Rows are points. To make a cloud, some directions were put in groups of two or more. Within a group, all points are equally far from the middle, so they leave a hole (a ring in 2 directions, a hollow ball in 3). The other directions are filled evenly. Then the cloud was stretched, turned, moved and blurred a little. How many holes are there, and how many directions does each take, smallest first?

Cloud:
0:  19  30  21
1:   0  21 -45
2:  34 -24  21
3:  37 -36   1
4: -42  28  25
5: -39  42   1
6:  -2  26  36
7: -41 -34 -15
8: -23  -6 -50
9: -34  18  37
10:  20  17  32
11:  -7 -11  42
12: -30  17 -43
13:   7 -24 -49
14:  -4  45   5
15: -15  44 -18
16: -60  13 -18
17: -43 -33 -11
18:  19 -46 -16
19: -47 -30  -3
Holes: 1 (3)

Cloud:
0:  13 -40 -15  17
1: -39  -6  20 -15
2: -19 -10  12 -46
3:  -2  33 -48   7
4: -45 -11   8 -11
5: -25 -27 -28  32
6:  32  19  20  24
7:   0  10 -60  19
8: -24  -9 -52 -27
9:  12 -31  -4  30
10:  47 -14  -9 -16
11: -14   0 -14  49
12: -30  27 -26 -24
13: -35 -15  23 -12
14: -25 -25 -30 -37
15:   8 -34  24   1
16: -29 -15   7  34
17: -31 -26  17 -16
18: -19  26  28  16
19:  29  36 -27 -23
20:  13   4 -30  43
21:  11 -22  28 -32
22:  38 -15 -37 -19
23: -20  15  28 -31
24: -41  -5  20  -1
25:  36   5  10 -42
26:   3  30 -50  12
27:   4  44  20   6
28: -11 -25 -49 -31
29:  -9   8  45  -3
Holes: 1 (4)

Cloud:
0:  52 -37 -21  10  22  16
1: -11  24 -60 -11  -8  -8
2:  41   8 -11 -21  -2  33
3: -38   4 -51 -15  -2 -23
4:   4 -37  36  28  -1  23
5:  -8  -4   7  43  47 -10
6: -13  -9 -25 -42  16 -37
7:  30 -23 -31  32  23  32
8:  -3  14 -35 -35  37 -13
9:  20 -20 -28   9  32 -50
10: -41   5  12  -7 -42 -10
11:  50   0  16   7  -1  25
12:  -5  -4 -47 -11  -6  42
13: -34   7 -53  -5 -19   1
14:  -6 -28 -35  20  25 -46
15:   1 -13  31   4  15 -48
16: -43   9   0   0 -40  16
17:  -8 -21  18   4 -36 -31
18: -11  12 -39 -34  35 -16
19:  -3  17  10  48 -19 -12
20:  39  17 -35   4 -15 -11
21:  45 -23 -27  13  36  21
22:  17  27 -47   9  23 -30
23:  19 -50 -40   9 -18 -18
24: -18  16  12   0  -1  54
25:  30  10  23  24 -15  26
26:  15 -24 -28   8  31 -51
27: -28   6  21 -30  -3 -38
28:  11  23  13  38 -25  -1
29:  20 -11 -37  18  21 -48
30: -12 -32  39  24  26   9
31:  12  20   5 -22 -31  29
32:   1 -34 -28 -15 -14 -48
33: -14  52   6  -6 -25 -12
34:  16  -2   4 -45  12  26
35: -14  11 -12   8   7  55
36: -26 -20  42  -8  20 -14
37:  22   3 -32  18  54 -22
38: -36  32 -38  -4  24 -13
39: -28  43 -18  21 -22  13
40:  52   4  -2  -5   2  27
41:  25  18  19 -19   4  38
42:  10  36  10  24 -28  10
43:  46   8 -19   6 -19  -4
44: -47  46  -5   5   5 -10
45:  25 -53   6 -19  30 -11
46:  15  37 -27 -20 -14 -22
Holes: 3 (2, 2, 2)

Cloud:
0:  12  41  24  33  11  21 -11 -32  16
1:  24  20   0   2  14 -12  36  23  50
2:  -2   2 -12  47  22  -5  20 -14  48
3:  -5  -8 -21  30   1  10  42   2  35
4:  22  -5  28  -4  42 -19  20  20  26
5: -21  29  25 -21  16  -6 -14  11   8
6:   6 -14  31  47  26   6 -40  14  16
7:  20 -26 -31  34  51  -6  23 -24   4
8: -15   4 -22 -13  12  43  14  -2  26
9: -17  23 -36   7  31  60  14   5  -9
10:  15   9 -51  24   0  13  -8   8  42
11: -35  31  13 -14  17   6   6  17 -19
12: -13  30  -4 -28  15  18  17   5  13
13: -12  10   1 -22  17 -12  18  12  36
14:   2   8   0   5 -13 -17   7  33 -14
15:  12  -4   7  46  42  30  21 -32  -5
16:   4   6 -44   0  24  -9   4  51 -30
17:  -6  21 -34  -5   5 -14  15 -22 -30
18:  30  16 -26  17  -5   3  37  -1 -20
19:  30  35 -17  -9   4  -7  12  25  39
20:   0  -8  30   0  14  41  25  -5  25
21:  30  16 -41   4   5  11 -35 -10  13
22:   1  -5 -23  34  48 -15 -12   7  12
23:   8 -52 -25  15  36 -11  -1   6 -11
24: -35  15 -12  41  18  15 -22  16  25
25:  -9 -37 -12  26  44  -9   9  14   1
26:  -4  -4  51   9  43 -20   7   9  13
27: -12  27 -14  -8  40 -16  17 -27  -4
28: -14  25 -31  25  57   2   1 -17 -14
29:  21  33  13  33  29  18  42   9  26
30:  11  44 -18  20  12  44   0  31  34
31: -19  38  16   9  15   2  25   7   9
32:  18  -5 -31   1  24  44  16 -36  -3
33:  39 -23 -15  29  21  20  10 -23 -23
34:  15  -4 -27   2  27 -28   8  36   2
35: -35  -2 -25   1  26  20   4 -34  22
36:   2 -19   5  12  -8  57  34  17 -18
37:  -9 -13 -15   7 -15  -2 -25 -14   4
38: -20   7  -8 -13  14  33  30 -11  12
39:  -5  30  16  12  35 -38 -22   1  15
40: -25   3 -51   1 -12  22  25 -14  -6
41: -29 -12 -53   5  -3  32   4  -5   4
42:  -7  -3  15 -25  48  -4   9 -20  16
43:  17  55 -30   9  -1  36  -7  18  20
44: -36  26  -8  -3  26  -6  13  -3  14
45:   7 -14  44  14  37   6 -18  28  25
46:  11  10 -19 -35  32  21  25 -20  11
47:  37  16  -6  -3  50   9   6 -26  27
48:  37  10   9   3  29  22  15 -26   4
49:  10  13 -10  -5  58 -13   4 -39   6
50:  36  -5  15  25  52  15  -2  -4  14
51:  31  -2  -3 -20  37   4  17   1 -18
52: -22  23  -2  -8  -2  -6   3 -25  39
53:  20   6  17  20  48  -5  18  40  -7
54: -31   4 -30 -19  20   7  22  14  16
55:   1   4 -12  59  16   2 -12  13 -19
56:  23   4 -30  -9  51  23 -14 -12  39
57: -28  22   7  40  10  17  32   4 -10
58:  15   5  -7  32  34  23  40 -33  37
59:  -4  11  11 -13   4  11  24 -27  -2
60:  28  -9 -20  33  39  17  -2 -13  51
61:  11  18 -18   3 -11  31 -44   4  15
62:   5  36 -45   9 -18  21  -6 -12   7
63: -23  -3  18  19  34   5  54   4 -25
64:  17  24   4  31  47 -14 -12  32  -7
65:  19 -10  44 -15  29   3 -10 -20  34
66:  23  27  17  25  22   6  12 -35   7
67: -22  12 -16   5  10 -23   8  35 -20
68:  -4  31   7   9  51  34  20  -2  16
69: -12   8 -22 -16  28  49  31  -2 -23
70:  -4 -24   0 -21   6   8 -26 -17  14
71:  46  26 -21  29  -1   4  10 -23  47
72:  -3  -6 -30 -23  -9  24  26  15   5
73: -14 -25 -21  -2   0 -14 -19   1  32
74:   2  41 -37  36   0  44 -27  14  -9
75: -22   8 -44  16  48  42   9  -9   0
76:  23   3 -17  -9  23  27 -34   0   5
77:  18  42 -10  10  36  -2 -15  47  16
78:  34  41 -13  -5  19  -9 -37   7  17
79:  27  22  -2 -17  19  -9  35   7  54
80:  15 -36  19  -2  34 -13  14  27 -16
81:  -2  26 -36  23  40   3  14  32  12
82:  19  25 -20 -14  52   0  -5  25  -6
83:  -8   3  10  47   9   2  -2 -31   9
84:  12  -2  38  -8  29  26  19 -16  16
85: -25  -3  30  19  29  44 -28   6  22
86: -27  -5  11  27  41  35  30  17   1
87:  27  20  -6  -6  33  30   7  16 -14
88:   2   8 -17  19  30  -4 -32  46 -36
89:  -7  11 -12  16  34  15  20 -46  44
90:  18  58   2  29  21   6   9   6   4
91:  -7  -9  19 -11  59  -3   7   1  -9
92: -30  30 -13  -4  40  -2  25   2 -15
93:  28  -5 -42   9  40   1   8  16  27
94: -15 -12  -8 -14   4  38  11  -9  21
95:  10   4 -44  25  52  12   6 -10  22
96:  11  23 -49  22  17  22  26  21   7
Holes: 1 (6)

Cloud (91 x 9):
0:  -6  10 -16  29  13 -16  18 -20  21
1:  -3  -8 -44  32   4 -22   4  -3   2
2:  -7   7  24   1 -12 -14   9 -46   7
3:  -2 -32  21  -3 -30 -23   6  -8 -16
4:  14  40  14  -1 -13 -27  -6 -14   0
5:   6  18  -5 -16  -9  16  13  -6 -10
6: -29  29  -1 -18  -1 -33  23   2 -29
7:   7  13  14 -20   7 -22  19   5  29
8:  17  -1  23  20  -7 -33  22 -30   7
9:  -6  31  21  13  18  16  -2 -10 -34
10: -25   6  30 -32  -7 -42  29 -27 -27
11:   1  15 -27 -36 -28  -5   2 -17   9
12:   1   8  12  17  43  -7   0  -2  -9
13: -11   3  -9 -12  -8 -26 -30  -6   4
14:  -7   8  -4 -28 -28 -16  38  22   0
15:  23  -3   1  -9 -15 -41 -17  28  -7
16: -36  12   0   7 -19   0   8  -4  -3
17:   7 -32 -12   6 -11 -16   5 -22  -6
18:  32  40  19   6 -19 -41 -11  31   5
19: -19 -37  -4 -10 -20 -30  13 -28 -27
20: -15  -8  15   0 -19  -9   3   0  35
21:  -6  -6  22   4   8  11   6  25  19
22: -12 -21  18 -18 -37 -41  28   8 -13
23:  24   8 -21 -15   0  -1 -20  10 -19
24:   0  -4 -10 -26  19   3  14 -20 -16
25: -27   6 -14  -9  -2  -2 -22   1  -4
26:  -4  -2  -8  -7   0 -49  13  32  -4
27:   9  -3 -12 -14 -25 -23   5 -31 -11
28:  22   9   1  22 -17  -8  -9 -20   7
29: -13   6   4   3   5 -26  15  18  16
30: -33   5   5 -15  10 -29 -14   4  -7
31:  -3   9 -15  29   4  -4  24  13   2
32:   6 -26 -60   4  -5  -6   6 -16 -18
33:  -6  29  42  -1  -6 -35  29   7 -15
34: -22 -13 -17 -22 -16   3  14 -11  13
35:  25   3  -4 -12  24  12  15  -4 -25
36:  25 -18  17   7  18 -22  21 -22  26
37:  -3  13  47 -16  -7  -9   1   1   9
38:  12  13  13 -12 -15  10  14  18  -3
39: -12 -16  -5 -26 -18 -40 -10 -14 -38
40:  27  25  -5   3 -21   4   8  12 -15
41: -13 -28 -10  15   0  -6 -13 -39  -5
42:  20  -6 -24   4 -12  -6   3  32  -9
43:  27   4  24 -18 -32 -12   9 -23  -8
44:  -4 -13  24  17  33 -25  30 -15 -33
45:   5  -8  39   4 -16 -17  -9 -25   7
46: -10   0  33 -15  39  14  -7 -17  -7
47: -13   4  12 -10   9   5  22 -17 -19
48: -11 -26 -19  18  -1  -7  30   0 -35
49:  21   1  15   1 -32  -8 -22   8  -4
50:  32  10  31   5 -13 -29 -16 -21   3
51: -10  17  10  17 -34   5  48  23 -19
52:   5  33 -11 -15 -10 -14 -20  19 -17
53: -17 -20  -3 -25 -15 -29  37  16   0
54:   2  -3  25  -2   5 -19  -5  20  -9
55:  16  11  10  18  -9 -32  21 -45  23
56:  14  19  31  -7 -12 -35  17   0  25
57: -15 -22  -3  35 -17   2 -25   5 -11
58: -14 -19  -7 -21  16 -31   0 -22  -5
59:  10  -4 -20  14  -9  26  18  10 -13
60:  30   5  16   8 -43 -16  28 -34   9
61:  -2  29  40 -10 -28 -27  20  16 -19
62:   4 -16  18  -6  -8 -40  22  10   6
63:  -3   4  28 -11 -21 -19  38  20  12
64:  -5  31  23  -8 -25 -21 -18 -15  -1
65:   3  -5 -13  -2  22 -42   4 -10 -25
66: -22   3  -2 -27 -33 -21   4 -20  13
67: -17 -29  19   1   5 -18  35  13   3
68: -10 -22 -31  18   6 -11  21 -21 -38
69:  29  -5  37   1 -18 -41   6  19  16
70:  17   8  17  31 -44   6  12 -18 -16
71:   2   0   4  14 -40 -36  34   4  15
72: -10   4 -15   4 -11  -2  -8 -11  -2
73:  13  12  23  -2  12 -28  22  35   0
74: -16  33  30 -23  -6  -3  43  -1   4
75:  25  46  10  34  -5 -36   1 -22  -2
76:  18  24  -5 -19 -15  -2 -14  29 -15
77:  -8   6  18  -4 -21  -6   4 -52 -27
78:   4  40  28  21 -18 -47  -3  14 -11
79:   6  -3  25  -6 -32 -27   5  -8  11
80:  13 -30 -24  -5 -15 -24 -11  -2 -12
81:  26  42  21   8  -7 -41   9  10  17
82:  11 -16  24 -30 -29 -24 -19   4   2
83:   3 -23  17 -15   5  -6  44  12  -9
84:  24  12   2 -18  -2 -24  18   4 -31
85:  27  12 -23   4  -3  -8  19 -17 -26
86: -41 -12   7   6  -4 -12 -17 -38  -4
87: -16   6  10  20  13 -34 -24 -23 -31
88:  15  23  -5  28 -22 -27  14  17  -6
89:  12  -5   8 -30  -9  -8  39  -8   7
90: -30  17  -9 -39  -9 -15   5 -35 -11
Holes: 0

Cloud, 103 rows:
0:  23  12 -40 -22  -9  22 -30   7  11
1: -19  27 -46   6  10 -15  -5  39  -4
2: -21  19  -5  -9 -10 -32  16  20 -14
3:  23 -27 -17  17 -11  10 -41  18 -13
4: -15  15   4   9 -44 -17  13  29 -24
5: -18  -1 -11  21 -26  27  -5  44   8
6:   9   0  14 -48 -12   1  -5   7  10
7: -11  48 -36  17   9  15  -1  16  -4
8:  -3 -14  -2  23 -28  12 -37  38 -25
9:  -5  20 -14  36   0  37 -11   9  11
10:  -2 -13 -19  -3 -11 -50  -7  -4  11
11:  18  13 -23 -17 -38  -6  -5   3 -19
12:  -3 -19 -35 -13 -27  27  17 -18 -16
13:   5  31  28  18  15   8   5  23   4
14: -13  40  -1  -4  25  12  15 -15  -4
15: -51   2 -34  12   1  -5   3   6  15
16:   1 -29 -14  -1  -5  41 -25  32 -12
17:  37 -39  -5 -25 -31   9 -14  16 -19
18:   5  -3 -45  16  11   4  10 -15  32
19:   0 -47 -10 -20  26 -24  10 -24  -3
20:   1  21  11   0  32  33 -31  -7 -12
21:  14  -6  33 -28 -28  21  -8  37 -30
22:  10  -5   5   0 -27   3   5  19  32
23:  -2   9  38  16  21  19   1   3   4
24:  35 -33  18 -30 -27  15  -7  15 -18
25:   4  -2   9  35  26 -18 -15  17 -44
26:   4 -18 -25  12  27  -2 -17 -20 -26
27:  -8 -19 -24 -44  21  10 -18  10   9
28: -19  14  -9 -11 -18   6 -27  44   0
29: -12  15   9  16  20 -43  -8  25 -31
30:  -7  26 -12  16   4  52 -17   1  -5
31: -17   2  10 -27 -45   9   2  -9 -26
32:  -5  10 -30 -28  15   7 -39  -1  13
33: -22  31 -39  13   3   6  -9 -23 -14
34:  -9 -29  22   1 -27  20 -22  21 -18
35:   9 -22 -11  14   4  -6 -13  26  28
36:  11   7 -20 -14 -56  37 -18  -4 -10
37: -38 -29   2 -11 -37 -15  20   1  -6
38: -46  -4 -26 -18   4 -13   1  31 -18
39: -20 -21 -24  32 -20  -6   0 -14   1
40:  -6 -31   5  -3  -5  -6  13  42  20
41:   7 -47  21   0 -25 -11  -6 -16   9
42: -20  10 -20  19  31   0 -15  13 -40
43:   3  24  -3   1  -2  18  17  -7 -35
44:  19 -42  -1 -35  20  17 -15 -11  12
45:   2  -3 -27  26 -44  16 -25  -2 -13
46:  -4  -2  23 -26 -42   3 -10  35 -19
47:  19 -23 -16 -16  13  45 -27 -24   5
48:  37   7  25   1 -18  55  -4  12 -25
49:  38  15 -24 -17 -15   2 -28  -6  -1
50: -11  10   4  43   2 -29 -17  25 -31
51:   6  29 -31  14   8   8 -13   0  33
52:  -4 -42 -26  11 -45  -5   4  18 -13
53:  14  20  20 -27 -34  20  -5  10  -9
54:  25 -21 -35  -7 -33   3 -24 -12   5
55:  11 -25  33   1  11  37  -3 -16   3
56: -14 -28 -21 -10 -25  19 -21  -2 -39
57:   5 -13 -35  17  25 -16  -3  32  16
58:   7 -16  -2  21 -18  19  35  -3  -9
59:   3 -24  15   0  33 -32   1  -2 -27
60:   6  -9 -35  37  18   8   5  -9   7
61:   3  15   7  20  15  40  18   4 -29
62:  39 -38   9 -23  -4   3 -24  15 -25
63:  17  -9  16  17  21  30 -29 -16  -1
64:   1  28   0  39  21   2  14   6   6
65: -10   0  24  36 -12   1  22  27 -37
66: -13  27 -33 -14  21 -21   3   3  -4
67:  16  17 -34 -27 -24  19 -25  20   7
68:   2 -32 -28 -15  32  18 -16   5   8
69: -19 -26 -23   5  36  13  -9  11  -7
70:  -5  -5 -32 -28 -46  -5 -22  12 -13
71: -11  38   7  13  -7 -18  -8  31 -47
72:  -6  16 -13   3 -15  48  20  21 -33
73:  21  -2 -27 -12 -29  36   5   5  24
74:  -5  45  -8  30 -15 -13 -16  23 -37
75:   1  -1   2 -20  -2   2  31 -12 -13
76:   3 -49 -10   3  13 -20  13  20 -14
77:  23  27   5  29  10 -16 -32   2 -28
78:  45 -15 -14 -27 -18   6 -21   0 -12
79:  -5   0  28  19  -4  39  12  38 -19
80:   7 -17 -12   2  19 -22  16  23  25
81: -15  18 -48   2   9  34  -1 -18  -9
82: -10 -19  -3   9  18  39 -17  22 -13
83:   3 -19  14  21   2   7 -28  -5  10
84: -13 -12 -20   3 -13 -47 -14  44 -21
85: -16  -3  -7 -21 -17   4  29  32   8
86:   8  34  -9 -11  16  25 -43   3 -17
87:   3 -40   3 -13  -9  12 -35   9 -29
88:  41 -22  13 -34   1  21 -12 -17  -3
89: -16  26  16  -8  31  19  -2  25 -21
90:   6  30  -6 -10  18  19 -46  -7 -15
91:  -9  10   4 -19  21 -11   9  49 -10
92:  12  -9 -35   2 -20  34  24   1 -10
93:  15   4 -31   9  43  22 -14 -16  13
94:   7  -7 -41  -7 -17  56  -3   5   5
95: -19 -11 -20  29 -28  10  28   7  11
96:  23  17 -21 -33 -31  12 -23  -3  -8
97:   2  30 -14  24 -56  16 -23  32 -28
98: -26   6 -29   7 -37   7  26  -7   7
99: -25   0  21 -23   4 -13 -13  20  16
100:   4  25 -23 -17   7   1 -33  45  -3
101:  12  29  -8  29 -11  60   3  22 -15
102:  23  37 -23  -9 -29  43 -21  15  -7
Holes: 2 (2, 6)
